Each row is a point. To make a cloud, some directions were put in groups of two or more. Within a group, all points are equally far from the middle, so they leave a hole (a ring in 2 directions, a hollow ball in 3). The other directions are filled evenly. Then the cloud was stretched, turned, moved and blurred a little. Count the holes, and give their numbers of directions, smallest first.
(in the rows, 128 means zero)

Cloud:
[[127 176]
 [103 142]
 [164 127]
 [164 120]
 [162  98]
 [165 163]
 [170 135]
 [127 112]
 [168 166]
 [194 152]
 [146 167]
 [149 119]
 [178 171]
 [111 154]
 [ 98 110]]
Holes: 0

Cloud (22 x 3):
[[ 94 161 129]
 [183 127 156]
 [113  87  88]
 [135  81 128]
 [182 109 145]
 [188 155 120]
 [136  89 143]
 [146 198 154]
 [ 92 119 157]
 [121  89 133]
 [111  95 132]
 [110 178 127]
 [105 102 140]
 [108  99  87]
 [143  98 159]
 [134 153  83]
 [159 112 170]
 [161 172 112]
 [185 160 131]
 [175 101 145]
 [129 189 133]
 [134 110 178]]
Holes: 1 (2)

Cloud, 30 rows:
[[137  99 179  84]
 [179 134 129 124]
 [110 108 124 127]
 [124 155 144 120]
 [161 140 183 172]
 [111  85  75 120]
 [158  72 112 117]
 [157 115  91 165]
 [167 130  87 135]
 [105 153  78 114]
 [ 71 131  76 131]
 [123 113 195 129]
 [105 148  95 200]
 [109 161 124  75]
 [ 67 122 133 147]
 [178 148 162  98]
 [113 177 147 121]
 [ 82 100 160 114]
 [147 167 161 170]
 [ 68 150  64 116]
 [122  79 106  97]
 [ 91 133 131 114]
 [115 129 178 118]
 [114  84 109  91]
 [ 78 104 125 160]
 [135 153 121 101]
 [167 114 184 157]
 [150  92 132 166]
 [155  95 129 137]
 [ 96 118 136 125]]
Holes: 0

Cloud (48 x 6):
[[136 174 134  98 119 147]
 [127 160 128 144 104 155]
 [165 112 148 131 148  68]
 [112 101 183 127  55  94]
 [135 180 133 117 143  58]
 [117 152 140 152 151 117]
 [ 79 159 136 148  56 126]
 [121 101 125 156 120  76]
 [117 104 129 149  98 163]
 [170  75 116 105 153 167]
 [130 107 176 140 144  78]
 [138  98 131 176  98 119]
 [ 99 184 144 102 163 140]
 [190  99  88  89 141  74]
 [ 90  91  98 150 104  68]
 [149  97 129 178 139  70]
 [145 129 126 162  73  85]
 [102 118 104 137 100  83]
 [176  90  91 166  94  66]
 [135  60 122 114 133 141]
 [166 117  97 131 173 115]
 [140 162 115 153  99 131]
 [ 85  90 157 142 143  88]
 [143 127 109  90  77 141]
 [ 74 154 122 138  93  70]
 [136 166 130 176 147 132]
 [165 133 127 165 141 140]
 [116 115 155  66 147  74]
 [146 101 116 150  83 119]
 [112 145  96 127 175 137]
 [ 83 138  97 155 131  91]
 [114 101 191 134  86 130]
 [105  88 181 158 169  79]
 [126  87 141 110 100 112]
 [113 110 176  68 150  69]
 [180 142 144  94 138  86]
 [151 114 161 119 157  94]
 [154  84 117 102 142 140]
 [152 145 133  84 152  62]
 [134 172  90  90 131 111]
 [144 116 150  92  74 133]
 [120 143  86 117 114 104]
 [ 97 143 149  80 140 129]
 [149  81 136 137 102  83]
 [129 133 129  77 128  66]
 [153 163 140 133 147  65]
 [102 125  96 180 119 109]
 [138 198 133 100 149  90]]
Holes: 0

Cloud:
[[118  72 111 167 111 119 135 184 110]
 [176 113 115 110 147 172 185  78 126]
 [176 127 127 166  80 128  89 190 150]
 [119 152  97  92  71 139 142  89 109]
 [100 170  85  89 141 148 188 148  87]
 [168  97 100  80 123 144 102 150 104]
 [106  89 127 126 196 182 136 117 109]
 [137  81 169 127 129 135 123  92  97]
 [156 157 108 133 134 131 172 106 150]
 [158 120  86  88 145 131 201 135 139]
 [133 158 104  81  78 161 161 160 129]
 [166 136 170 124 100 164  97 156  90]
 [155 139 143 128 155 120  97 108 122]
 [108  96  83  85 168 144 156 176 111]
 [137  66 100 150 115 128 149 169 116]
 [125  90  64 162 157 151 128 139 150]
 [114 145 153 137 174 148 140 136 134]
 [ 69 131 132 127 111 162 118  82 113]
 [106 124 120 160  53 145 179 182 109]
 [182  99 109 115 110 175 139 164 134]
 [115 144  78  88 109 102 129 132 154]
 [160 115 159  72  85 158 154 175 141]
 [154 134 165  97 115 151 111 134  99]
 [159 134  85 135 132 139 170 116 122]
 [136 126 107  91 138 124 203 128  54]
 [181  98 126 122 161 113 171 106 124]
 [115 158 139 114 111 190 139 160 166]
 [110 146 144 177 187 181 163 107 103]
 [ 85 119 118 116 106 179 141 141  72]
 [165 111 139 105 133  82 186 114  93]
 [128 110 167 102 177 180 181  69  99]
 [ 91 107 162 123 141 148 125  69  84]
 [150  99 154  75 126  92 149 164 118]
 [125 173 125 136 102 183 142 147 129]
 [136 177 109 151 145 129  97 164 104]
 [ 95 102 115 162 138 149 194  97 121]
 [148 172  95 113 125 158 161 140 107]
 [ 85 138 132 116 160 101  96 145  96]
 [168  92 171 122  71 123 173 150 147]
 [107 119 170 149 134 119 141 113  49]
 [177 157 135 132 126 167 174 190 164]
 [ 74 148 136 127 156 115 192  94  85]
 [ 86  94 103 130 171 101 112 135 122]
 [ 80 150 135 123 133 102 108  95 105]
 [132  59  87 142  92 172 130 125 137]
 [ 97 111  87 133 160 135 161 170 153]
 [197 115 129 157 148 132 156 105  87]
 [ 76 129 154  88 125 164  93 129  79]
 [200 104 118 162 159 112 133 109 101]
 [185 144 167 148 157 181 159 130 101]
 [138  43 130 131  87 156 175  96 139]
 [132 148 107 105  98 181  96 131 148]
 [117 131  87 119 109 191 176 140 141]
 [135 163 143 154 112 107  86 178 110]
 [133 160 126  62 138  86 159 127 162]
 [163  98  74 114 126 143 130 149 160]
 [160 108  85 151  95 126 116 136 144]
 [108 104 133 108  80 119 182 154  54]
 [ 96 122 137 154 179 124 170 119 136]
 [116  82 110 117  86 219 151 155 104]
 [103 151  76 119 170 173 143 117  91]
 [176  72 130 113 126 157 135 126 149]
 [125  85 102  74 158 149 194 134 117]
 [118 176 177 107 126 145 147 114  84]
 [118 125  91 130 129 195 200  73  93]
 [188 108 128 142 140 103 134 104 111]
 [166 118  70 133 160 125 129  87 138]
 [126  85 144  81 169 112 146 144 109]
 [109 146  87 154 161  97 174 106  56]
 [118 109  86 129  85 163 156 168 157]
 [133 172  94 125 123 171 185 137  90]
 [136 116 101 120  66 132 172  83 104]
 [179 134 148 135 190 101  98 139  74]
 [144 191 129 104 146 125 179  96 112]
 [162 136 107  57 147 138 185 141 102]
 [ 99  87 150 107 150 124 176 155 138]
 [157 109 158  69 105 158 151 153 118]
 [174 137 123 132 111  81 197 120 129]
 [168 155 107 150  92 140 133 147  83]
 [109 123  78 129 126 161  97 109 172]
 [172 109 115  98 144 123 126  89 103]
 [ 87 121  82 103 113 129 150 147 154]
 [ 94 115 104 149 120 165 110 114  68]
 [ 98  55 105 113 138  81 125 107 113]
 [135 162 121 130 153 114 138  93 151]
 [192  97 121 146 106 159 117 148  80]
 [102 197 112  85 165 163 172 118 126]
 [145 160  82 132 141 147 114 157 114]
 [156 109  77 148 118 118 145 106 153]
 [ 92 144 173 116 108 141 147  80 123]
 [170  37 140 175 122 125 119 113 130]
 [107 146 121 121 191 181  85  93 129]
 [131 141  69 150 136  57 134 155 101]
 [160 112  75  85 149 113 115 123 168]
 [129  65 112 175 173  98 153 122 108]
 [146 129  97 112 142 135 199 123  64]
 [100  60 124  83 145  95 102 144 112]
 [138 158 140 107 168 130  80 130 103]
 [144 100 167  89 106 139  88 155 115]]
Holes: 1 (3)

Cloud, 94 rows:
[[105  98  73  86 133 130 134  83 146]
 [ 87  99 160 143 195 110 126 146 125]
 [118  69 153 154 136  89  81 139 126]
 [106  91 126 144 155 142 172 104 179]
 [ 90 140 144 150 160 139 103  62 100]
 [ 95 114 104 142 167 129  61  88 149]
 [ 95 117 105  67  98 174 129 126 121]
 [105 133 146 135 116 168 161  91  97]
 [127 144 161 141  81  85 136 103 123]
 [109 156 126 203 163 132 115  93 152]
 [132 138  50 144 142  97 108 151 118]
 [ 99 164 126  92 194 114 142 115 172]
 [ 94 148 165 188  94  84 120 122 150]
 [ 97 127 105 154 103 105 126  75  92]
 [135 165 166 104 133 173 134 130 178]
 [195 155 133  99 156  89 127 109 154]
 [ 90 180 108 162  90 119 143 126 172]
 [132  87 111  93 205 146 128 117 148]
 [ 80 181 146 156 143 142 125  76 112]
 [ 84 170 108  92 187 131 143 111 157]
 [ 94  91 150 180 169 146 100 136 121]
 [138 181 108 146 102  82 109 142  99]
 [129  66 111 163 136 122 119 160 165]
 [137 103 145 147 171 137  58 104 116]
 [144  78 146  91 187 136 118 137 128]
 [ 84 160 141 140 102 127  98 101  76]
 [109 165 116 108  64 138 133 145 166]
 [133 148 140 100 113  75 154 113 117]
 [ 84 155  95 152 181 150 128 137 166]
 [139 117 130 125 204 106 142  69 130]
 [125 156  75 137 104  99  85 160 144]
 [120 118 184 179 165  89 116  91 118]
 [170 164 157 156 160 123 136 171 121]
 [ 95 125 132 150 162  76  93 101  89]
 [107 113 126 147 154 124 195 111 167]
 [164  71 121 161 154  98 103 150 145]
 [133 156 131 131 194 116 163 158 171]
 [126 128 101 127 212 106 133 103 100]
 [ 75 153 123  79  99 149  81 147 135]
 [100 121 170 159 146 158  83 145  99]
 [132 150  66  95 165 176 153 112 146]
 [107 128 139 160 103 182  87 143 127]
 [143  90 145 195 125 124 123  87 136]
 [ 62 131 128 162  79  99 121 163 125]
 [ 49 117 116 109  94 130  99  98 130]
 [ 93 193 142 111 108 166 153 116 133]
 [129  68 151 104 167 138 126 147 160]
 [ 96 110  94 139 201 102  90 125 143]
 [ 84 111 132 194 117 103 129  95 174]
 [ 93 204 110 150  90 139 116 122 139]
 [126 172 107 124 176 142  99  62 162]
 [122 106 155 123 154 171 171 111 113]
 [114 157  63 122 112 135 163 141 178]
 [157  75 156 148 139 104 150  94 126]
 [168 145 122  84  98 120 103 102 123]
 [ 65 148  83 132 142  93  92 102 159]
 [ 88 140 154 133 118 132 185 137 162]
 [ 94 157 156 140  88 110 144 133 183]
 [ 55 101 151 127 165 122  94 113 156]
 [144  69 152 133 192 118 141 126 126]
 [166 109 112 161 170 148 126 167 137]
 [126 129 183 144 139 170 110  87 107]
 [ 84  97 144 159 184 119  79 117 116]
 [ 85 157 139 166 119 106 146 130 193]
 [168 106 133 155 179 143 106 163 140]
 [ 71 144 132 195 120 137 120 107  98]
 [ 87 158  70 130 125 149 150  76 141]
 [113 149  98 120 185 140 169  92 105]
 [110 120 188 137 152 144 117  69 132]
 [ 97  84  69 121 161  99 104 136 125]
 [125  88 119 140 138 116  71 120 185]
 [140 121  79 141 185 137 103 119  91]
 [ 67 174 152 134 168 134 113 145 160]
 [154 100 170 166 126 141 146 118 101]
 [116 112 141 181 124 168  98 120  98]
 [112 192 126 155 175 116 100  78 121]
 [134 147 112  81 144 200 112 100 149]
 [162 161 171 132 182 117 130 166 122]
 [101 149 137 111  63 139 145 145 162]
 [151 162 103 171 128  98 143 178 127]
 [137 112  72  79 192 128 118 126 150]
 [145 119  77  96 183  88 122 142 168]
 [ 83 137  85 129 121  80 140 129 186]
 [ 99  70 109 124 169 100 127 124 178]
 [151 134  90  82 133 174 118  86 116]
 [165 140 137  78 127 101 146 142 173]
 [117 148  96  82 166 170  90 146 161]
 [112 186 155 135 136 160  68 136 133]
 [ 89 122 177 110 142 168  91 140 162]
 [101 146 152 162 179 117 106  69 103]
 [108 125 126 133 185  89 118 104  81]
 [111 167 168 121 127 102 113 114 193]
 [106 170 142 150 149 126 128 141 201]
 [ 80 175 125 142 162 105  88  74 146]]
Holes: 3 (3, 3, 3)

Cloud, 105 rows:
[[131 134 148  99 102 100 175 146 159]
 [134 124  93  67 174 100 105 114  98]
 [103 132 108 153 125 150 102  82  76]
 [ 74 139  87  90 193  76 132 123  72]
 [155 112 105 121 143 146 166 135 159]
 [121  91  76  90 123 154  62 114 117]
 [ 94 109 120  67 145  69 172 148 101]
 [106 118 122 154 109 132  98 132 127]
 [154 148 143  76 170 137 140 203 136]
 [ 92  87 120  96 114  63 148 107 152]
 [ 49 144 154  87 158 130 170 142 122]
 [106  74 123  61 134 160 100 172 117]
 [137 129 120  83 113 190 123 129 142]
 [124  61 113 116 103 131 157 129 102]
 [120  74 107  97  88 119 163 143 137]
 [ 87 140 115 113 170 173 128 124  94]
 [ 95 106 130 151 113 135  97 104  86]
 [137 162 164 118  87  92 122 155 158]
 [114 107 145 171 152 160 145 123 146]
 [158 155 102  54 122 113  98 120 134]
 [ 95 161 106 121 141  76  97 141 121]
 [144  89  82 105 105 139  72  93  80]
 [ 97 117 158 109 123 193 112 178 129]
 [ 86  84 150  84 161 147  86 169 167]
 [138 137 126  51 157 116 130 135  89]
 [125 176 146 102 116 130  93 112  78]
 [107 129  97 143 123 125 102 178 111]
 [133  76 102  82 123 151  93 120 132]
 [ 49  70 132  81 148 167 134 153 140]
 [ 94 129 141 144 137 141 154 150 117]
 [145 101  93  91 134 142 142  84 162]
 [113 122 109  87 168  78  83 105 114]
 [ 87 169 144  93 142  89 115 159 190]
 [ 90 166  99  87  76 155 141 122  76]
 [120 113 107  64  73 180 147 112 117]
 [ 99  94  52 149 135 123 128 113 101]
 [148  92  91  99 110 140  74  99  65]
 [ 84 125 131 125 166  76 123 151 161]
 [ 99 151 178  79 124 119 124 121 206]
 [119 121  95  77  83 100 166  78 138]
 [ 84 143  98  92 149 171  89  89 161]
 [ 88 150 165 132 107  77 129 156 116]
 [140 109 146 137 117 125 191 126 121]
 [161 161 135  80 104  88 112 114  83]
 [ 71  84  80  96  85 163 105 130 116]
 [ 88 125  86 143 184 149 120  70 129]
 [141 150 128 110 150 142 156 191 130]
 [126 137 135  61 150 224  91 139 138]
 [ 88  76 132 110  90 118 112 125  89]
 [104 117  94 165 115 127  97  71 143]
 [148 175 124 107 139  71 157 115 105]
 [ 88 155  83  61 122 174 156  97 154]
 [149 147 142 150 135 118 160 179 115]
 [100  69  79  84  82 135 137 107 151]
 [160 116  93 114 119 149 149 119 100]
 [120 180  94  67 135 100 164 134 157]
 [ 93 128  60  89 172  68 132 124 130]
 [125  89 141  79  85 108 123 114  86]
 [124  76 127 115 156 116 146 168  67]
 [139 142 106  94 109 182 126 144 114]
 [135  90 130  89 128 122 145 180  79]
 [ 78  74 137 100  94 103 121  98 130]
 [134 114 113  74 115  95 145 128 157]
 [106 131  98  55 129 162 175 120 158]
 [134 109 141 141 129 198 141 140 133]
 [164 133 103 111 120 129 118  44 108]
 [159 148 145 105 157 113 134 113 133]
 [ 93 157 120  83 147 162 160 111  78]
 [138 127 118  51 130 138 123 112 103]
 [ 97  71 132 141  99  91 124 129 144]
 [177 160 134 100 118  64 105  94  94]
 [ 74  85 101  83 113  91 144 106 166]
 [ 92 126 129 136 103 101  94  95 137]
 [102 139 159  67 143 153 169 128 111]
 [ 67 127 134  81  93 151  76 105 108]
 [137  84 140 112 104  95 146 132  80]
 [148 109  42 117  75 138 161 109 129]
 [126 165  79 125 141 150 121 130 144]
 [160 134 125 100  79 147 114 157 180]
 [138 123  90 101 115  76 161  90 113]
 [133 167  79 106 128 148 146 112  91]
 [130 120 148 158  96 147 145 155 148]
 [105 134  64 154 184 155 128 137 139]
 [112  84  97  91 158 164  79 144 103]
 [ 86 151 147  70 158 160  95 118 183]
 [132  69 144 130 189 135  94 149 102]
 [133  89 115  93 124 112  82 132 146]
 [136 104 110  95 119 146 178 160 133]
 [161 105  71 100 133 113 101 114 164]
 [110 142 100  55  83 160 143  84 144]
 [176  98 151 115  93 156 109 126 150]
 [103 111 129 138 133 173 103 163 128]
 [109 157 112 139 108 126 118 149  94]
 [144 132  83 122 100 108 170  75 113]
 [102 173 166 109 118  97 104 162  71]
 [ 86 155  99 109 119 133 165  76 137]
 [ 97 120  61 104 107  70 117 128 145]
 [117 117 145  32 172  95 106 184 139]
 [ 80 122  79 158 155 116 158 129 134]
 [ 56 146 117  84 111 148 139 133 120]
 [ 71  96  84 117 100 193 113 143 126]
 [ 59  99 104  79 150 156 118 143 112]
 [ 81 107 157 142 144  92 124 117 114]
 [149 103  76  85 152 199 137 110 105]
 [163 179  99  92  98 124  96 127 109]]
Holes: 1 (2)

Cloud:
[[ 79 118 135 151 121 126 101 176 169]
 [120 151 118 115 134 127  75 106  71]
 [167 102 131 141 163 182  89 105 119]
 [106  77 102 123 150 109 114 107 132]
 [109 103 166 182 130 139 103 137 145]
 [125 170  79 123 165 164 141  71 139]
 [125 116  96 101  73 170 111 107 136]
 [154  81  74 112 152 186 131 107 130]
 [127 112 129 160 148 128  78  95 171]
 [111 128  90 179 193 102 178 115 114]
 [146 172 120 153 160 117  83 109  77]
 [162 142 148 111 103 139 167 127 163]
 [136  96 113 146  96 170 155  58 151]
 [124 115 140  92 124 142  80 117 105]
 [169 116  90 114 156 166 141 101 156]
 [115 179  91 140 132  84 113  85 127]
 [146  89 125 168 175 172 139 135 175]
 [154 143 145 183 159 101 129 152 107]
 [111  90 115 189 193 135 119 129 145]
 [135 104 132 108 112 152  80  92 163]
 [ 70 116  65  93 113 137 150  97  96]
 [165 180 124 128 166 111 178  92 113]
 [ 97 121 113  75 147 201 124 125 155]
 [108 152  98 134 124 123 178  58 139]
 [ 60 153 102  82 128 133 120  99 104]
 [129 191 113 112 123 192 113 114 113]
 [149  98 153 149 144 132 109  64 121]
 [125 115 126 107 135 193 143 164 160]
 [110 119  68 145 142 122 201  76 133]
 [160 114 162 117 125 119 119  95 179]
 [ 97 120 164 147 122 138 147 113 107]
 [116 124  99 173  88 175 156  68 136]
 [ 90 172 127  98 143 174 111 183 115]
 [180 114  61 131 142 130 158 110 116]
 [139 150 118 171  90 176 155 102 111]
 [111 125 104 143 199 103 143  76 119]
 [111  67  95 116 146 164 120 105 167]
 [146 157 114 131 100  97 115 147 168]
 [166 115  79 178 182 152 128  96 148]
 [114 160  91  86  92 133  98 133 100]
 [ 98 147 117 127 131  78 162 109 107]
 [103  97 123 135 145 187 148 157 188]
 [ 77  79 108 150 169 148 103 103  96]
 [153 103 111 173  98 191 116 150 135]
 [154 116 155 142 157 174  79 117 112]
 [ 98 118  84 162 117 101 190 105 109]
 [178 101 129 126 144 141 134  64  98]
 [ 98 129 133 131 190 172 118  75 128]
 [135 127 136  86 186 169 120  89 159]
 [130 178 149 135 173 162 126 105  92]
 [138 124 148 150 150  80 106 114 160]
 [135 199 111 110 146 128 182 141 156]
 [ 73 167 119  75 142 181 159 129 147]
 [ 78  85  86 112 175 164 133 122  81]
 [ 70 165  77 101 173 141 107 120  97]
 [103 152 129 161 121  87 108 167 158]
 [141 119  65 130 106 137  71  93  98]
 [148 164  96 121  86 170 136 125 136]
 [104 144 119 120 142 115 103  66  84]
 [131 182 140 162 156 131 147 133  86]
 [102 126  77 143 151 173  88 157 167]
 [102 174 101 112 152 190 151  95 121]
 [151 143  58 147 159 133  83 114  63]
 [102  60 101 128 154 163 161 137 153]
 [140 170  48 146 138 152 163 115 115]
 [142 148 142 118 118 125 183 136 116]
 [111 102 143 129 139  92 121 139 161]
 [102  94 100 104  98 127 139 126 101]
 [126 183 116 178 169 151 149 133 164]
 [132 145  76 161 175 183  96  89 117]
 [143  84 140 140 181 181 151 111 126]
 [ 87 108  85  79 135 143 160  83 126]
 [113 138 108 164 196 155 155  75  99]
 [147 119  66 144 175 150 117  93 154]
 [152 179 148 139 113 136 135  58 154]
 [122 175  96  92 126 155 119 180 152]
 [122 133  65 107 183 122 112 133  85]
 [114 200 137 145 125 109 124 133  89]
 [152 189 126 157 131  89 157 148 126]
 [143 160 121 133 126 156 191 133 125]
 [143 116  82 135 145 191 167  92 157]
 [ 75 119 144 119 135 178 163  85 143]
 [120 132  93 136 112 166  88  45 102]
 [109  93  90 194 151 192 108  79 145]
 [106 155 116 104 109 155 125 138  69]
 [ 76 173 110  65 143 177 137 102 153]
 [148 128 152 142  92 180 120 149 169]
 [ 94 142 178 106 122 115 129 146 122]
 [ 92 164 150 118 153 195 135 157 130]
 [ 68 110 134 163 109 164 140 146 142]
 [110 124  63 131 132 136 123 115 179]
 [ 72 178  97 105 130 180 107 107 162]
 [114 141 127 114 138 151 160 183 116]
 [105 134  74  90 169 144 174  76 102]
 [101 162  80 135 144 161 144 146  61]
 [168 139 115 112 152 104 161 143 140]
 [141  75  76 105 174 165 131 101 107]]
Holes: 2 (2, 6)

Cloud (104 x 9):
[[129 163 171 187 133 131 133 188 117]
 [116 139 104 168  97 167 135 159 138]
 [134 112 137 117 116 132 123  93 131]
 [173 131 124 120 152 156 168 119 176]
 [129 121 171 174 135 132 101 183  77]
 [106 131 126 124 135 154 132 172 196]
 [ 82 117 146 112 115 140 147  72 200]
 [ 92 103 116 147 136 169 182  84 122]
 [113  99 141 118 159 131 119  66 153]
 [167 115 104 155 118 148 108 180 147]
 [103 183 132 123 151 100  91 113 179]
 [132 134 156 113 135  98 101 100 101]
 [119 145 101 152 129 124 132 193 128]
 [159 122 117 147 155 142 179 171 151]
 [185 163 111 137 103 137 116  86  85]
 [161 117 171 153 103 128 147 161 146]
 [173 193 123 145 111  82 135 121 106]
 [143 109 105  93 161  86 104 120 121]
 [104 134 106 130 100 123 167 102 131]
 [140 171  95 167 146 130  85 171 136]
 [113 163 144 123 160 132 129 100 192]
 [126 150 123 177 103 172 102 175 151]
 [101 109 109 149 172  97  91 144 202]
 [ 82 124 112  81  93 128 155  92 132]
 [113 134  71 142 132 133 144 146 113]
 [101 119  98 129 164 156 156 116 113]
 [183 113 146 135  98 167 172 133  80]
 [177 173 160 121 168 179 162 110 171]
 [149 149 122 155 141 139  89 151  60]
 [146  92 150  99 105 105 165 121 155]
 [171 131 133 123 153 124 183  84 122]
 [ 83 127 120 136 148 134 158  74 178]
 [166  96 170 147 133  94 147 121 115]
 [150  77  74 171 107 148 176 147 101]
 [125  90 118 194 106 147 138 123 151]
 [122 161 108 116 124 119 131  95 174]
 [111 103 147 158 142  69 131 125  89]
 [146 153 125 105 181 149 187 123 152]
 [142 126 129 134  86  91 139 147  70]
 [108 144 106 131 110 121 179  93 151]
 [100  87 115 108 100 105 141 132 177]
 [134 145 177  96 127 177 132 145 142]
 [117  87  58 133 136 148 134 148 108]
 [144 124 135 118 168 128 102 127 103]
 [105 136 103 174 174 130 153 153 187]
 [103  87 129 174 136 132 139 121 132]
 [ 89 154 159  94 133 124 159 158 106]
 [116 125 153 122 106 147 125  96  89]
 [165 112 139 107 124 112 172 125 103]
 [123 177 104 137 160 126 125  86 135]
 [107 143 119 140 180 154 150 169  97]
 [161 133 102 114 149 132 134 132 120]
 [143 185 138 164 119 160 143  95 158]
 [106 127 110 249 136 116 142 138 116]
 [115 146 128  53 141  86 135 142 153]
 [142 141  91 146  83 162 119 110  71]
 [126 135 168 142 155 143 121 150  95]
 [135 137  99 132 105  85 108  96  87]
 [ 90 129 123 122 141 138 175 115 155]
 [ 87 148 135 113 122 113  92 183 188]
 [103 122 131  49 134 172 181 118 118]
 [104 114  85  86 126 149 155  90 118]
 [149 126 120 120 162 119 105 137 113]
 [113 147  71 162 123 166 173 101 106]
 [139 113 100 150 153 156 129  89 133]
 [138 119 124 132 184 181 181 121 138]
 [125 100  85 149 145 136  97  98 100]
 [154 141 127 160 150 156 162  87 146]
 [148 175 130 147 133  92  92 140 142]
 [120 128 105 148 156  79 121  94 150]
 [116 151 144 161 193 148 156  85 142]
 [168 134  96 177 151 118 147  89  93]
 [150 159  97 155  99 105 148 119  53]
 [127 142 107 183 121 156 142 126 185]
 [ 70 144 103  80 112 153 102 155 139]
 [104 123 134 166 158 158 179 187 174]
 [139 116  92  99 119  98  70 122 110]
 [ 89 145 141  83 162 129 128 133 103]
 [152 152 176 118 132 108 134 118 132]
 [ 71 127 113 113 153 131 114  88 137]
 [107 146 141 136  86 160 113 113 185]
 [139 175 113 145 167 131 145 136 144]
 [146 129 164 109 122 103 126 116  94]
 [122 134 139 136 112 141 114 201 136]
 [143 124 125  64 149 128 116 137 120]
 [113  98 108 192 140 148  97 134 125]
 [ 93 129 169 173 133 101 147 144 101]
 [160 147 105 147 100  82 176 112 139]
 [140 142  86 152 134 105 106 100 115]
 [137 132 115 178 107 109  97 157  85]
 [ 93 167 115  81 140 127 104 146 154]
 [122 148 126 124  86 142 102 103 109]
 [153 141 143 133 106 156 176 103  78]
 [ 75 149 132 148 141 106 104  73 145]
 [ 92 115  92 150 148 109 191 147 115]
 [ 77  85 148 151 121 152 121 118 156]
 [148 156 117 137 164 164 135 131 139]
 [131 161 153 106 114 110 136 111 160]
 [127 155 109 175 163 105 115  86 158]
 [161 138 102 190 126 194  99 123 131]
 [140  82 136 141 118 133 201  90 137]
 [169 159 125 181 101 118 101  93  51]
 [125 140  90 142 126 135 120 165 122]
 [108 125 120 162 140 134 172 128 105]]
Holes: 0
